Each wall is flat, endless, passes through zero and stands at right angles to its row. A trip goes straight from one point to another. Which walls does it cross, in order?

Walls:
(1): [ -8 -28]
(2): [23 23]
(3): [-34  26]
(4): [  4 -23]
(5): [11 31]
Trips:
[-34   6] to [  5 -15] -> 4, 3
[-33  28] to [43 -6] -> 2, 3, 4
[-18  80] to [ 56 -26] -> 3, 4, 1, 5
[-45  26] to [ 30 -23] -> 5, 1, 4, 3, 2
[  5 -49] to [-20 -12] -> 3
[  0 -28] to [-36 -25] -> 3

Walls:
(1): [ 18  59 -27 -25]
(2): [-49  16  -3  -4]
(3): [-31  59 -15  -1]
(4): [-14  12 -13  -5]
Trips:
[  2   7 -27  -3] to [-34  -1  -8   7] -> 1
[-46   5 -13 -30] to [-39  24   0  14] -> none
[-34 -11 -18   1] to [ 12 -65  34  17] -> 3, 4, 2
[ 17 -22 -23  12] to [ 24  -6  25 -17] -> none
[ 24 -42 -15   3] to [-30  42 -54   9] -> 4, 1, 3, 2

Walls:
(1): [-15  49 -24  -5 -41 -25  18 -36]
(2): [ -8 -11  -8  19 -41 -72  -7   8]
(3): [-23 -27 -11  58 -20  32  34  15]
(4): [ 20  23  -3   6  -2  20 -20 -50]
Trips:
[ 44  42  19 -27 -32 -50  27 -46] to [ 40 -12 -15 -25 -16  12   8  41] -> 4, 1, 2
[-23 -40  23  89 -28  -2 -23  15] to [  7 -14  34  42   0  23 -19 -17] -> 4, 2
[  6  -7   4   3  67  14  -3 -45] to [-12 -17  38  35  47 -10  14  26] -> 3, 4
[ 56  37 -34  17 -10   1 -50  39] to [-24  11  22 -23   8 -30  25  33] -> 4, 1
[ 90   9 -18  32   4 -12 -45 -15] to [-73 -24 -49  14  82   0   4  16] -> 2, 3, 4
[ 34  17  21   0 -14   7 -47  10] to [ 78 -12  19  14  21  22  23   7] -> 3

Walls:
(1): [  7 -13  -2  -9 -30 -63 -19  -3 -20  44  -7]
(2): [ 36   3 -31 -24 -31 -49   4   9 -34  52  27]
(3): [-11 -42 -12 -59  -6   6  30 -11  -8 -25 -12]
(4): [  1   1 -15 -40  17  35  44  41  16 -15  -1]
(5): [ 63 -33 -30 -25  40   8  53 -33  10  21 -23]
(6): [-20 -65  10 -85 -67  13  24 -18 -34  38   7]
(7): [ 13 -28 -12   7 -49  -1   7 -26  37 -44 -11]
Trips:
[ 56   5   3   3  18  14  70  25 -21   9 -19] to [  0 -22  11 -53  62  -3  84  58  -9  23 -24] -> 6
[ -7   0  36  18 -31 -22 -50 -24  -3 -40 -84] to [-33 -23  52   0  -3  10   0 -68  25 -24  37] -> 3, 6, 1
[-31 -29  36  32  20  45  89  -8 -51  33 -16] to [ 10 -58  13  18 -10  -3   9 -46 -51  -4 -55] -> 4, 1, 7
[ 22  40  10  14  46 -30  24  35  36  57 -35] to [-24 -21 -20  17 -42  53  41 -16   6  -8 -72] -> 2, 1, 7, 3, 6

Walls:
(1): [  7  41  19   4  -4   0 -27   1  29 -74  35  42 -53  77]
(2): [ 36 -23  44  22   0 -13  78  44  35 -16  14  23  -8  53]
(3): [-35  10  13  50  -4 -15 -11  34  17  40   3  23  13  46]
(4): [ 57  32 -15 -54 -44  95  20 -30  -4  22  16   4 -76  42]
(5): [ -3 -15  -7 -13   0  61  20   5  23   2   4 -32   9   1]
(6): [-14 -15  26  23  26   1 -44  32  55 -50  -3  -5  27  -7]
(7): [-23  23  -8 -19   7  32  11  12 -20  -1   9  22  42 -29]
(8): [-37 -19  12  24 -33  14 -14  38 -19 -43  38  36  24  -1]
(9): [ 12   5   1   6  59  -6 -49 -13 -15  -6 -16 -12 -38  29]
Trips:
[ -4  25   0 -31  17  16  19 -37   5  11   7  -5 -59 -26] to [ 24 -19  23  51 -29  24  28 -54  58  18   0 -37   7 -36] -> 1, 9, 2, 6
[ 17  31 -29 -43   1   4  18  50 -20 -34  28 -14   6 -25] to [  5 -21  57  13   2  16  16  17  41 -12 -16 -10 -41   8] -> 2, 6, 7, 9, 8, 3

Walls:
(1): [-10  19  29  69  12  29 -12  -8 -14  28  -4  -5   9  13  36  38  32  16
 -55  -3]
(2): [ 24 -11 -13  26  45  12 -26   7 -35  37   7  45  19 -19 -16 -15   0 -17
  -3  30]
(3): [ 22  20  21  31 -39  -5  -2 -43 -26 -44 -35  53 -20  -1  17   7 -33 -39
  -6   8]
(4): [ 15 -35 -13 -44 -16 -13   5  37  15  33  47  31   2   2  34  -5  28 -17
 -47 -17]
(5): [ 30  20 -41  25  52  37 -33 -37   8 -15  -2  55  40  20 -38  49 -50  23
  37  19]
(6): [-14  15  -2 -56 -11  -3 -13  12  17 -25   4  33 -12  -7  33   9 -11  -1
  27 -18]
Trips:
[-30 -20 -21  -7 -25  -2  -5  24  25   9  -2  10  42 -25  32  14 -26 -11
  -4 -10] to [ -7 -27 -15   1  -7  -2   7  41  30  23 -51  10 -33 -20  30  30   0   1
 -19  25] -> 1
[ 27  -1  35  12   8 -28   3  15  36   9  23  12  22   1   6 -15 -18 -72
 -17   2] to [ -6 -17  28  37  19 -20  11  10 -72 -52  13  33  16  19  -6  10  -6 -53
   3  20] -> 1, 5, 4
[-11  -5   6 -23 -31  21 -22 -57  15 -59 -15 -31  14 -28   4  18  53  22
  16 -42] to [  9 -20 -43  31 -16  36  -8  23   1 -10  -1 -14   1 -27  19  28  10  31
  53  16] -> 3, 5, 1, 2
[-45   4  55   0  -5   5 -48 -59 -47  37  40   8   0  -2 -42  32  14  44
  14  12] to [-11   0   6   5 -21   0  12 -10 -33   2  23  -9 -33  -3 -50 -29   3 -18
  -2  33] -> 3, 5, 1
[-21  25  34 -57 -41 -40   5  -8   4 -11 -19 -22 -27   2  21  46  14 -22
  23  34] to [  9  24  17   3   0  44 -46 -24  18  -1  16 -47 -16  -1 -18 -47  22   1
 -23  -6] -> 3, 1, 6
[-24 -36  20  25  -6  95  20  -1   9 -38  23  35   3 -32 -28  -1 -15 -26
   3 -26] to [ -5  -5  37  -8 -20 -18  -4  -7   5 -33  -3  24 -56  34  -1  -8 -48  -2
  15  47] -> 1, 2
[-14  35  27  52  56 -49   0 -35 -18   6  12  -9   4  -6 -24 -19  34 -11
 -41 -28] to [ 15   2 -23 -41  27  53 -25 -12  -4   3 -27 -11  43  -7  16  25  26  67
  50  23] -> 3, 5, 6, 1

Walls:
(1): [ 10  46  19 -31  20 -21  22  -3  41  16  -1  -8  46 -17 -14   9  34 -25
 -39  14  21   1 -35 -14  61   4 -17 -19  50 -23  22  28]
(2): [-25 -19 -22   4  50  38   7   9   8 -59  32  27  -6  -5   4  13   2 -14
 -33  28  -3 -13  10  41 -44  -3   3  41  27  30  42 -37]
(3): [ 38   4   2 -26  11 -24 -14   6   4  10  25  27  -6 -12  -3 -21  41  21
  44 -26 -53 -11  14  16  19  52  15 -20   7  10 -38  -2]
(4): [ 20 -21   6 -27  41  30   8  48 -10 -10  25   7   8 -12  34  26  30 -15
 -34  -8  28 -23   3   3 -19   9   8   8 -61   6 -20   5]
(5): [  3  15  37  14  51  17  27  -1   2  31  -5 -18  13 -45 -13  14 -19 -23
 -32  49  31  19  39 -32  10   4   2  14  26  14 -26  33]
Trips:
[ 26  10   3  10  59 -22 -23 -27 -30  12 -16  19 -21  -6  28 -12 -22  15
  64  12  -9  28  29 -16 -48  16  23  29  -6  17  -2  -6] to [-28  17 -23  21 -13   8  16 -45  11 -61 -28 -34   3  22  33  33  -8 -54
  17  26  27 -14 -44  29 -57 -21  10  -9 -16 -18   7 -24] -> 3, 5
[-47 -17 -41   0  15  23  16  36  26   6  -1  21  29  43 -20 -14   9   6
 -25   5  12  -1   7   4  36  19 -33  47  26  95  42  56] to [-14 -23   2 -15 -67   3  -7  24  37 -28  32 -52  14  -6 -32  20 -25  16
 -25   6 -11   8 -26 -15  13 -10   3  12  -4 -29 -18  41] -> 4, 2, 5
[-25 -22 -26 -63   5   9   6  37 -33 -30  14 -17 -21  39   7 -16 -10  -7
   0  -5 -23 -35  -3  14  28  33 -46  25  21 -33 -45  32] to [-18 -18 -13  -1  13 -25   2  64 -21  -5  24   3 -39 -33  24 -27 -14 -28
   8 -32  17 -23 -12 -41  -6  -6 -25  24 -29   4  17  31] -> 3
[-12   5 -27  19  -9  -2  -7  25  13  21  37  32 -17  21 -45 -59  25  -1
  25  57 -36  15  21  41 -65  60  26  -5 -59  -6   9 -44] to [-26 -52  -1  48 -38  57 -20 -10  13  31 -28  -5  41   7  10  34 -31  16
  -1  46  22  44  14 -53  28  -2 -39  11  -5  10  -7 -14] -> 4, 3, 5, 2
[  4  28   7   9 -58  32  28 -25  27  28 -14 -36   4 -23  -6  -9  -2 -10
   6  83  62   9 -59  37   0 -19 -46 -33 -19 -61 -25  41] to [-10 -24  -3   0 -35   4   4 -13 -22  40  25 -26 -13  -8 -12  -3  62 -37
  21 -61  28  20  10  -8   2  12  26   7 -29  -6   0  28] -> 4, 5, 3, 1
[-21 -12  24 -10  -6   0 -54 -19 -15   1 -49 -37   8  12  -2 -13  11  27
  29 -11  -4 -34  39  33  44  35 -11  13   9  34   3   2] to [-16 -31 -33  45  11 -20  -6  20   7  13 -13 -19  20  23 -33 -13  19  19
  -7  49   4 -22 -18  -7 -42   1 -15  -5  -4 -28  -8  -3] -> 3, 2
[-26 -57 -43 -11 -29 -14 -55  -6  16 -29 -69  -2  20  14  20  17  25  -1
 -53  10  31   8 -26 -21   2 -38  22 -24  28 -22  39 -21] to [ 12 -21 -18  27  17  19  15 -15 -22   2 -28  20 -23 -34 -24 -15  19   6
 -12  26 -10  51  15   4  47 -33  16 -18   7  -9  30 -37] -> 5

Walls:
(1): [  9 -15 -10 -37 -14  12  19  19 -27  26 -49  46  12 -26 -41  20 -21   7
  11  22  20  38 -58 -15  14 -28  16   1 -14 -28 -44   9   7  -5 -29  13
 -17  14   8  47   5 -28  17  23  11 -32  -1  30]
(2): [-46 -38  12  -1  -6  17  13  81 -18  10   7  -7  20 -22   2  19  -9   6
 -59   4  10 -23   5  36  25  21   3  54 -28  15   8 -17 -45 -25  -1 -50
  22  31  12  -6 -28  50  28 -23 -39 -31 -22 -36]
(3): [-45 -21   3 -18 -11  15  17 -43  15   1   6  30  18  15  51 -26  -3 -30
  57 -28  12 -35  48  -2  -1   6 -34  -5  14  31  16 -13  22 -32   8   5
  28  45  24 -84   4  12  13 -39 -22 -24  -6  -6]
(4): [-33  -3 -14  38  13 -46 -18 -14  25   8   2  14 -17 -19 -27 -26 -31 -20
  34 -38 -78 -14 -21 -43  12 -18  -5   9  37 -25 -20 -47  23  55 -14   4
 -18   1  26 -10  15 -28   8  10 -25 -12   3 -10]
(5): [ 10 -61  20  -1  19  15   4  -4   5  10 -64  -3 -26 -20  21 -23   7  -5
 -35 -31 -10 -29  16  33 -14  21  -1  15  -8   0 -60 -29   5  22 -31  45
  15  25 -11  24  52 -33  29  40  -5  25   7   1]
(6): [  8 -20   9 -33 -34  30  24 -26 -15  11 -43  29 -76  23 -21 -18  24 -14
  -2  15 -18 -46 -23 -23  12 -40  22 -41  22  49  45  44   9 -25 -46   1
  31  13 -51   0   3 -29  19  12  12 -27  17   4]
(7): [ 19  16 -23  42 -32 -29 -44  -6  -6   4 -25  30  -7 -32   4  13 -19   3
  30  24  14  24 -15 -11  47 -20  14  -1  -8  17 -42 -32  28  14   5  17
 -20 -43  50   0 -50 -15 -21  21 -22  26 -13  -6]
(8): [-23 -17 -12 -42 -13   2  -6 -11 -50  -4   1  19  -1  40   9  25  -2 -53
  25   8  17  12 -21  68  45  49 -11  -7   3 -17  16  30 -26  -2 -32  45
   5   1  17 -45 -10 -39  -7 -15  -7 -11  17  52]
Trips:
[-73  -6  22   4  -9  14  57 -13  37 -24 -25  -8   4  62  -9 -12  14  -5
 -13  16  40 -29  36 -34 -16  46  27  46  -3 -39  -4  18   1  -4 -10  -3
  -4  -2   6 -28  28  13 -42  10  31 -38  52  -7] to [-43 -34  31   3 -36   1  22 -65  36 -12  14 -19 -14 -58  29   4  19  12
 -25  18 -20   7 -33  39  50 -15  -7 -27 -10 -41 -27  22  16 -16   3  -5
 -32   5  26  22  50  11   1   1  58  17  13 -31] -> 2, 8, 1, 3, 4, 6
[-33 -10 -55 -10 -37 -12  16  10 -31  -7 -53  66   7   1 -42  -3   2  28
  29  12  10  29   9 -36  39 -36   1  22   9 -56  -7  22 -21   0 -16 -43
 -54  21 -33 -35  -1  17  46  57  14   5 -17 -41] to [-23  22  46   1  16  16 -22   5 -22 -61 -16  14   9  27 -27  29  32 -30
  -1 -50 -41 -36 -76 -49 -27  45  32 -17   6  30  41  18  14  28 -25  -2
 -36 -66 -39  21  27 -19 -56  22 -14  -5   3  -2] -> 2, 8, 7, 1
[ 62  18 -47 -27  -2 -10 -58  77   9 -22   1  31 -19 -72   4  37  24  29
  28  25 -11  -9  44  21  30  22 -48   2 -24 -12 -29 -42  22  11   8  25
  32  39  33  26  13 -18  26   7  29  38  26  38] to [  0   1   0 -39 -24 -47 -24 -47  -4 -23   7  -7   1  14  41  18  37  16
 -18  26 -11 -14  29 -13 -73  11  27  45  -1 -49   5 -25  -2  22  -4 -19
   8   3 -50  27  16 -45  -6  24 -23 -16  15   5] -> 8, 4, 7, 1
[  1 -11  43  24 -26  -8 -34 -27   8  10  30 -13  29  34  37  -8  -5 -28
 -25 -14  32  -8   5 -17  35 -11 -12  -7 -17   3 -35 -10  25  23 -10  11
  25  21 -11  38 -19  30  29  24  28 -10 -16   8] to [ 16  25  15 -12  -6  -8  44 -21  -1  38  35 -66  27 -19  21  19  51   5
  24  37  -3  39 -95 -23  12  -8 -12 -16 -42  19 -16  44   4 -23  47  13
  84   5  37  10 -34 -69  78  28 -10  51 -22  -4] -> 2, 1, 3, 5, 6, 8
[  2   6 -34 -35  17  15 -23   4  41  43  -5  28  -9  15  22  17 -31  13
  -7 -19  -1 -46   0  37  -3  -8 -22 -14  12 -31 -69 -12 -11  30 -24  68
 -16   7  60   5 -50 -25 -50  -9  30  20  31 -44] to [-53   0   1 -81  20  33  28  16 -13 -12  15 -40  37 -35 -38 -15  -6  27
 -22  -6 -59  -2  15  25   2  24 -26  53  -1 -20 -34  34  -6 -56  26   1
 -20  -5  68 -16 -11  14   5  18 -52  20   2  15] -> 2, 7, 4
[-46 -44  26  39 -20  37 -43  -8 -15 -15 -43  58  15  30  -1 -61  -9  22
  10  -2 -12  -9  10   6  14  59  70 -27  30  18 -19   8 -40  19 -22 -40
 -11  37 -16  26 -31  29   6  15  18 -29  40  43] to [ 77   8  40 -12  16  38  33 -37   2 -51 -26  14  19  45  -2 -14  -1   1
  -2   1 -11 -28  30   6  14 -23 -34 -29  -1   7   4  13  -4   8 -14   2
  17  30  16 -22 -16  -8   4   8  31   3  21 -13] -> 4, 2, 1

Walls:
(1): [-17  -7 -32  20   5 -44 -84  24  20   2  46   5 -17   0  20   4   9 -30
  61 -38  21   6  17   7 -26 -28   5 -64  27 -62  -4   6  22  32  53  29
   6  35 -15 -14 -22 -24 -40 -20 -57  -8 -30  -1]
(2): [ 40  10 -73 -15  41  12  35   6 -15 -30 -32  35 -17  20  -7  -2  20  39
  28  18 -24   6 -37  10 -11  11  -1 -48 -39  14 -21  -3 -34 -21   4  30
   0  32 -13 -19 -52  27  -7 -24 -13  67   0  25]
(3): [-35  -5 -23  -8  38 -14 -15  36 -54  -4 -18  75  -8  -9  19 -13 -14 -26
  11   3  -8 -25 -44   5  22  -2 -47   1 -29  -2 -19  17 -18 -35   9 -12
 -42  48 -65 -24   4  39   7 -13 -14  29  13  -3]
(4): [ 82  17  34  25  10 -28   6  -2  -1 -13 -15 -48  14  17 -19  28  42  22
 -18 -54 -10  13 -12   9  -4  -8  44 -36  27  34 -32  -5 -35 -64  18  59
   8 -54  15  16 -16 -14  36 -38  -1 -24 -29  15]
(5): [  7  15 -13 -18  -3  15  -2  21  -6  37 -24  11   0  38  38   5 -57 -13
  -1  19 -11  44  57  -3  21 -17 -22   6 -10  23 -55  10 -67   5  24 -23
 -32   3  58  36  47  28  34 -51  67 -43 -44 -17]
(6): [  3   5   9  37   9 -37  31  17 -40 -13  -4  10  60 -62  17 -20   3   8
 -17 -27 -11 -29 -14 -19 -25 -17   3 -16 -38   2  -9  11 -46   4  -3  42
  58  12  41 -37 -12 -60  34 -25  14  25  17  12]
(7): [-44 -20  -7  34  -4 -10 -17   7 -25 -15  10  -5  -9  33 -26  -6  61  25
 -31   2   4  25  31  24 -23  19 -15 -25   2 -39   4  40  -6   5 -44  -8
  27  -7 -20 -26 -30  13   5  22 -57  46  49 -14]
(8): [ -8  19  10  13 -38 -27  12  36 -13  -4  -9  22  30 -34  20 -12 -40 -50
 -58 -23 -19 -23  17  -4   7 -42 -21 -10   8  31  -6  -3  31  19   7 -22
 -37  50  54  -8 -28  12 -21   6 -28   1  -4  11]
Trips:
[-26  -9  23 -33  22 -43 -25   4  13   5   5  29 -30  -6  18 -14  14  27
  29 -34  24 -22 -36   4 -18 -19  25  51  14 -22 -17 -39 -23  34  45  59
  -7  -4   2   0  -7 -12 -10 -14  42  30  23   4] to [-23 -38  31  14  -8 -16   4 -43 -16 -20 -15  45  24  10 -29  18   3 -13
 -13  14  -2  -4  30 -20  58  27  -6  -8 -39 -39  -3  14 -17  -8  17  20
 -29  28  28  -3 -32   1  10 -50  40 -27   0 -30] -> 5, 4, 2, 1, 8
[ 35  -8 -53  23  -3   9 -11  29  34 -35   7 -29  23 -33 -17 -19   8  37
  -4  23 -58   5  38 -31   0 -21 -18 -25 -74  12 -30  26  48 -19  23  28
   4  16  -8   0 -54  20  36  27  -2  31  -4  43] to [ 86  -5  -5  41 -39 -32 -17  38  -1 -21  13   3   9  28 -48 -42  26 -26
  -4  32  35 -34 -25  -3 -42 -15   2 -38 -18 -14  17  30  19 -21   4  19
 -13  -7   1  11 -15  -3  39 -27 -30  63   3  19] -> none
[-22   4 -12  82 -14   0  41  12   7   4 -50  23   6  22   3 -22   4  67
  11   7 -35   8  13 -15  27  27   6  -2  -7   2  -3  45 -14 -11  47 -23
  28 -13 -19  -1   0  28 -30 -33 -25 -17  13  45] to [-31  25  69  45  -3  18 -64 -22   0  27 -73  -3  11 -19  -5  -9  20  13
 -19  26  16 -26 -18   1   2  28  41 -36  15  47 -14 -34   5  24  -5  47
 -18 -48 -52  69  24   7  19 -34  -1   7 -14  -5] -> 6, 3, 2, 7, 5
[ 23  30  -2   9 -16  10  33  -5 -21  14  -7 -38 -38 -33  -3 -36 -14  30
  19   1  -5  -3  23 -41 -17 -20 -61   3  19  23   2 -30   4  31  36 -24
  -5  39  35 -22  -6 -52 -38   8 -48 -29 -18 -48] to [ 29   8   9 -37 -10 -21   6  18 -49 -32  25  24   2  23  85  21  36  35
  40  -5   3 -23  12 -54   5  39  51   4  44 -15  16  34 -12  41  13 -40
  16  -2   3 -29  27   9  31  17 -37  -1  83   4] -> 5, 7, 8, 3
[-23 -19   7  49  10 -31  31 -15  16 -37  54 -23 -43  14 -21  28   8 -47
   3  31  12  -1  21 -22  -6  -9 -26  11  61  70  -8  36  -5   9   2 -22
  26  17   6 -21 -21  18  -7  13  38  32  18   0] to [ 19 -19 -22  -6  13 -22   0  20 -13 -12 -16  36 -15  58  51  68  -9  39
  11   8  -1   1  22   2 -16  25   5  -7  27 -14  -4  27   2  12  17 -13
   5  42  13  -8 -33 -43  13 -67 -50 -33   8  32] -> 1, 2, 5, 4, 3, 6
[ -2   8 -43 -12  11 -21 -51  -7  -7  -5  -2  41  16  27 -12 -18 -47  43
   5   7  15 -30 -25   3  -9 -54 -17 -13  35  21   3   7 -31  16  51 -10
 -68 -22 -30  -6  24  21   5  -4   4  -5 -40  21] to [  0  -8  29 -65  50 -10   0  60   2 -20  21  13 -58  24  37   9  -1  -2
  11 -55  18  14  25  18 -43  53  20  -9   5  15   4  27 -32 -36   4  26
 -55  -2 -13   8  32  22  -1 -40  -5  29  -8  -7] -> 4, 8, 7

Walls:
(1): [ 16 -13 -32 -16 -40 -48  -9  41  10 -23 -21 -10 -17  56  16 -19 -20 -46
  32   7  48 -17 -29 -51  12 -21 -30  -5   5 -25  33   1 -53  53 -36  15
 -56   9  18   9 -37 -26 -24  45   7 -12  -5   6]
(2): [ 31   5 -51   9 -47  43  49  -2  36  33  11  -7 -67 -46 -37 -48  43   4
 -15 -68  43  40  20 -70 -22  45 -11  49  12  -8 -76  72  -3  18  59  30
 -11 -15   3  30  11 -47  -4 -52  37 -11 -13  16]
(3): [ 17  14 -39 -57  18  -5   4 -20 -15 -44   8 -19 -25  22  -8 -21  53 -24
  42  -6  -4  33  51 -20   2 -16  18 -18   1 -36 -14  -5  13  34  16 -56
 -18 -15  85 -39 -11   7 -20  40  -5  12 -16 -30]
(4): [-87 -43  -8  -3 -74  -8  32  86  19  50  70  18  19   4 -53 -46 -79   6
 -25 -15  60 -51  -3   7  77 -10  38  -9 -13 -52   3 -40 -47  -2  24  11
 -45  37  24  -2  44  16 -13   1  72  25   0  21]
(5): [ 24 -35  73  33   9  -4   4 -20  43   4  50  -5  25  10 -18 -21 -13  39
  46 -19  47 -45 -19   9  22 -26 -38   4  24 -17 -51 -14 -17   4 -23 -14
  -5  37 -33  30   3  12 -31 -24  31  48  21  46]
(6): [-11 -49  -7 -34 -10   0   7  39 -13  19 -43  20  20 -25  26  59  21  63
  15  -5   8  61   1   4 -29  -4  29 -25 -41  15 -21 -18  34   2  56 -33
 -54 -57  34   8   5 -32  34  -7 -56 -39  27 -20]
(7): [-51 -26 -33 -66   5  21  19 -53  49  14  -6  39  54   2  47   8  45  21
   6  33  20  36  34 -23  11 -47 -20   6 -15  -1 -60  10   5 -21  50  30
  17 -24  28 -30 -11  58  -5  24 -43  10  13  21]
(8): [-53 -31 -22  -6 -19  -2  17  27   1  -4  14   9  72  60 -59  28 -53  32
 -20  31 -58 -23  10 -23 -56  17  16 -32 -45 -43 -36 -15 -40 -20 -44 -40
 -26 -63  -9   1 -30  18  -8  -6 -16 -19  36 -20]
(9): [-17 -10  18 -21 -28 -27 -42  15  38  31 -31 -27 -29 -19 -18   8 -17 -21
  36 -17 -28  28 -14  -8  -4 -14  19  -6  58  -2  47  37  71  20   0  14
 -25   0 -27  26  13  24  19 -18 -15 -14  38  49]
Trips:
[ 16 -17  44  17 -10  63   8  -8   7 -47 -36 -16 -10  22  12 -58  35 -27
 -36 -69 -83 -44  52   8  52 -24 -50 -20   6 -36  15  33  21 -20  38 -32
   4 -28 -49  30 -22  63 -26  -5 -23   6   9  -7] to [ 20  -4 -10 -32  -4  47  44 -10 -18 -31 -19 -16  15 -37 -62 -12  13 -12
  -1  24  -3  10  -1  -5 -20   9  11  53 -25 -32 -19  24  13 -30  12 -10
 -31  15 -20 -19 -27 -12 -20  16 -14  -1  30 -42] -> 8, 9, 5, 6
[ -2  16  38 -15   4   3  40 -31   7  -3 -13  23  44  25 -38  26  40 -44
  63   0  43   5  34  47 -38  15  -4  22  -9  58  -1  15  21 -12  16 -14
 -42  42  15 -15 -13 -14 -19  43   4   8   1 -21] to [-46 -45  59 -29  22 -39  68 -39  -6  -9   7  18 -82 -18 -40  -7  44  -7
 -45  -2 -79   2  38 -17   4  -2   7  15 -16 -56  24  45  35 -18  66  22
  16  67 -18  35 -48 -20   1 -32 -35 -45 -44  10] -> 2, 5, 9, 6
[ 13  16   0  45  13   2  95 -27 -13  48   5  -6 -23 -14  19  17  -4  -4
 -16 -10  25  11   0   7 -32  37   2 -42 -31 -17  21 -26  -1 -48 -12 -18
 -60   1 -18  -5  -7 -12  -3 -81 -11  27 -41  34] to [ 33 -25  52  -1  -8  37  -6  -5  46   6 -61  33  14  -6  -8 -32 -29  19
  30   8  78  51  -6  -2 -35   5   5 -35  -7  10 -23  -2 -15 -22  26 -11
  55  -6  -8   4   9  17 -34 -25 -50  29  18 -14] -> 4, 7, 8
